Every row gives one point. The ring and each string are closed loops that go straight from each point to the next, and from the last back to the first. Before rounding, they use only three directions, however many columns there are. Count how often each string passes through the ring. Passing back the other way cancels.

Ring:
[[ 58  21  20]
 [ 42  48  -7]
 [  5  55 -23]
 [-20  44 -22]
 [-43   5  -5]
 [-43 -18  11]
 [-25 -44  36]
 [  7 -48  54]
 [ 38 -31  54]
 [ 56  -2  38]]
String:
[[ 51 -47  66]
 [ 39 -19  91]
 [ 25  -9  65]
 [ 19  -9  47]
 [ 18 -19  12]
 [ 33 -68  26]
 [ 21 -89  66]
 [ -5 -66  95]
 [-15 -25  79]
 [ -3 -11  38]
 [  6 -29  10]
 [ -4 -68  17]
 [-23 -88  55]
 [-22 -52  76]
 [-12 -11  70]
 [  0 -18  51]
 [  3 -22  74]
 [  9  -6  42]
 [ 30 -42  27]
 [ 49 -63  30]]
Times through: 3

Ring (9 x 6):
[[ 36  32  43  26   8 -28]
 [  0  59  39  20  11 -43]
 [-42  72  17   7   3 -38]
 [-80  50 -11 -21 -18   0]
 [-82  24 -24 -33 -31  28]
 [-39 -16 -43 -25 -43  57]
 [  1 -24 -43  -5 -39  53]
 [ 35 -20 -26  14 -28  35]
 [ 54   0  15  26  -7   3]]
String, 14 rows:
[[ -32   41  -21    6  -16   -4]
 [ -57   77  -28   13  -10  -29]
 [ -43   83  -20   22   -3  -40]
 [ -44  121   -5   39   14  -79]
 [ -35   93   34   19   16  -64]
 [ -35   94   31   21   15  -64]
 [ -38   95    1   27    7  -58]
 [ -37   73  -20   20   -6  -33]
 [ -30   48  -22   11  -14  -11]
 [ -81   75  -37   -1  -17  -18]
 [-115   65  -38  -27  -26    1]
 [-110   33   -7  -50  -28   24]
 [ -76   14   19  -46  -22   27]
 [ -51   26    2  -20  -19   12]]
Times through: 1

Ring, 8 rows:
[[ 45   7 -30  12   4  44  49 -18  -3]
 [ 24  32 -18  29  -2  46  63 -19 -14]
 [ -5  40   8  30 -11  -3  36 -26  -5]
 [-12  30  21  20 -13 -32  13 -28   5]
 [  0  -7  31 -11  -9 -63 -23 -22  26]
 [ 23 -27  16 -24  -2 -53 -26 -20  32]
 [ 44 -30 -10 -21   3 -20  -8 -20  26]
 [ 52 -14 -28  -5   5  20  23 -20  11]]
String:
[[ 38  21 -43  25  -2  30  44 -35  -3]
 [ 56  21 -61  29   4  73  71 -28 -14]
 [ 49  10 -25  13   8  75  72  -4 -14]
 [ 35   5   5   3   7  55  59   6  -8]
 [ 32   4 -10   5   1  20  34 -15   3]
 [ 39   3 -27   8   0  14  27 -27   6]
 [ 62   1 -67  15   2  33  35 -40   5]
 [ 68   3 -64  16   7  66  58 -27  -5]
 [ 59   9 -60  19   4  52  52 -31  -4]
 [ 45  12 -53  21  -2  22  34 -41   2]
 [ 24   8  -6   8  -2   5  25 -21   5]
 [ 22   9   7   6   1  22  39  -7  -1]
 [ 24  21   1  16   2  49  62  -4 -12]
 [ 20  11   4   8  -2  11  32 -14   2]
 [ 19  25 -21  25  -7   5  31 -34   0]
 [ 10  51 -28  47 -10  27  57 -38 -15]
 [  1  64 -24  56 -12  31  65 -38 -21]
 [  1  46  15  33  -4  48  74  -5 -22]
 [  7  29  15  20  -3  28  53  -7 -11]
 [ 12  22   3  17  -5   7  34 -20  -1]
 [  7  37 -16  33 -10   0  33 -37  -3]
 [  0  62 -29  56 -14  15  53 -47 -15]
 [  4  61 -18  52  -9  45  75 -29 -24]
 [ 11  61 -29  54  -8  53  79 -32 -25]
 [ 21  44 -37  43  -7  34  57 -38 -13]
 [ 24  23 -23  23  -5  16  37 -30  -2]
 [ 26  15 -22  16  -5   4  26 -32   4]]
Times through: 2
String:
[[  -5   19    8   14  -14  -54   -8  -40   17]
 [   9   11   13    6   -5  -14   17  -18    8]
 [   2   15   28    6   -4   -5   26   -8    3]
 [ -18   27   40   14  -11  -30   16  -16    4]
 [ -25   32   31   20  -17  -59   -3  -33   11]
 [ -23   30   18   21  -20  -78  -18  -47   18]
 [  -3   16    9   12  -13  -50   -6  -37   16]
 [  11    8   14    4   -4  -13   16  -17    8]
 [   2    9   32    1   -5  -16   16   -9    8]
 [ -19    8   56   -4  -11  -58  -10  -11   18]
 [ -22    1   48   -8  -16 -100  -42  -30   32]
 [ -14   -8   31  -11  -18 -121  -62  -44   43]
 [  -5  -13   45  -19   -9  -79  -34  -19   32]
 [   8   -9   39  -15   -2  -28    1   -4   17]
 [  15   -2   27   -7    0   -1   21   -2    8]
 [  18   -4    0   -3   -6  -39   -9  -30   21]
 [  18  -22    5  -17   -8  -74  -40  -36   37]
 [  20  -44   21  -38   -6 -100  -65  -30   51]
 [  21  -38   30  -36   -2  -68  -40  -14   39]
 [  19  -18   37  -21    3  -13    7    4   16]
 [  20   -9   14   -9   -2  -21    3  -14   17]
 [  21  -11   -3   -7   -6  -48  -18  -33   26]
 [  19  -29    8  -24   -8  -85  -50  -36   42]
 [  14  -35   27  -32   -6  -91  -54  -26   44]
 [   9  -24   41  -26   -3  -58  -25   -9   30]
 [   7  -14   41  -19   -3  -39   -8   -5   22]
 [  15    1   14   -2   -3  -14   13  -15   11]
 [  13    1    1    2   -8  -41   -8  -33   20]
 [  14    4    2    3   -7  -29    2  -28   15]
 [   5    5   38   -4   -2   -7   21    0    6]
 [ -17   11   49   -1  -11  -52   -5  -14   15]
 [ -27   20   44    8  -17  -77  -19  -29   19]
 [ -20   24   13   18  -22  -92  -31  -54   25]]
Times through: 0

Ring, 7 rows:
[[-33 -41   8  19 -28 -24  20 -13  -5   7  -9 -23]
 [ -4 -12 -25   8 -31 -11  -5  -2 -14  14 -16  31]
 [ 36   4 -36  11 -24  -3 -12  17 -32 -14 -18  79]
 [ 38  -7 -19  20 -18  -4  -1  20 -35 -35 -14  72]
 [  6 -42  19  37 -13  -3  20  10 -21 -51   3  18]
 [-40 -75  51  46 -14  -5  37  -9   0 -44  16 -46]
 [-52 -71  44  37 -20 -18  38 -17   3 -19   8 -59]]
String:
[[ -33  -57   29   34  -20   -9   26   -9   -3  -23    6  -29]
 [  -7  -42   21   27  -19  -38   38   -2  -24  -25  -15  -10]
 [ -61  -84   60   43  -18  -25   51  -21    5  -27   10  -80]
 [ -83  -97   70   49  -18   -7   46  -27   20  -26   26  -99]
 [ -73  -87   57   46  -18    4   33  -22   19  -25   26  -77]
 [ -12  -39   11   27  -21  -13   19   -1  -14  -21   -4    1]
 [  -6  -45   26   31  -17  -34   38    0  -23  -34  -11  -10]
 [ -32  -74   56   46  -12  -20   48   -7   -9  -50    9  -47]
 [ -56  -96   74   59   -8    6   45  -12    9  -61   32  -70]
 [ -51  -82   53   51  -13   20   25  -10   12  -48   32  -48]
 [ -31  -57   27   37  -18   10   15   -5    1  -31   16  -17]
 [  19  -24    1   25  -18  -19   18   11  -31  -35  -13   35]
 [  60   -3  -14   21  -14  -26   15   27  -52  -50  -26   80]
 [  11  -24   -2   23  -20  -14   12    8  -25  -25  -11   31]
 [  -8  -36    5   28  -20    4    7    2  -11  -25    4   15]
 [   5  -27   -5   28  -19   18   -6   10  -13  -31    7   40]
 [  66   14  -40   13  -19   -6  -10   31  -49  -36  -24  110]
 [  81   25  -47    7  -19  -24   -4   34  -61  -34  -38  121]
 [  39   -4  -20   15  -21  -23    8   18  -40  -26  -25   65]
 [  -6  -34    3   27  -20    4    5    3  -12  -25    3   19]
 [  -9  -40    8   34  -17   23   -1    5   -6  -36   15   21]
 [  49  -11  -10   27  -13   -4    6   26  -42  -55  -11   77]
 [  45  -18    0   30  -11  -14   17   24  -43  -59  -13   63]
 [  33  -18   -1   23  -16  -29   23   16  -40  -40  -21   45]
 [   5  -35   12   29  -17  -17   22    6  -23  -35   -7   15]
 [  -5  -56   38   41  -11  -20   39    4  -21  -55    1  -10]
 [ -59  -98   77   59   -9    0   50  -14    9  -60   30  -77]
 [ -91 -114   88   62  -11   11   48  -26   27  -48   42 -110]
 [ -67  -82   49   45  -19   14   24  -19   19  -26   29  -63]]
Times through: 1
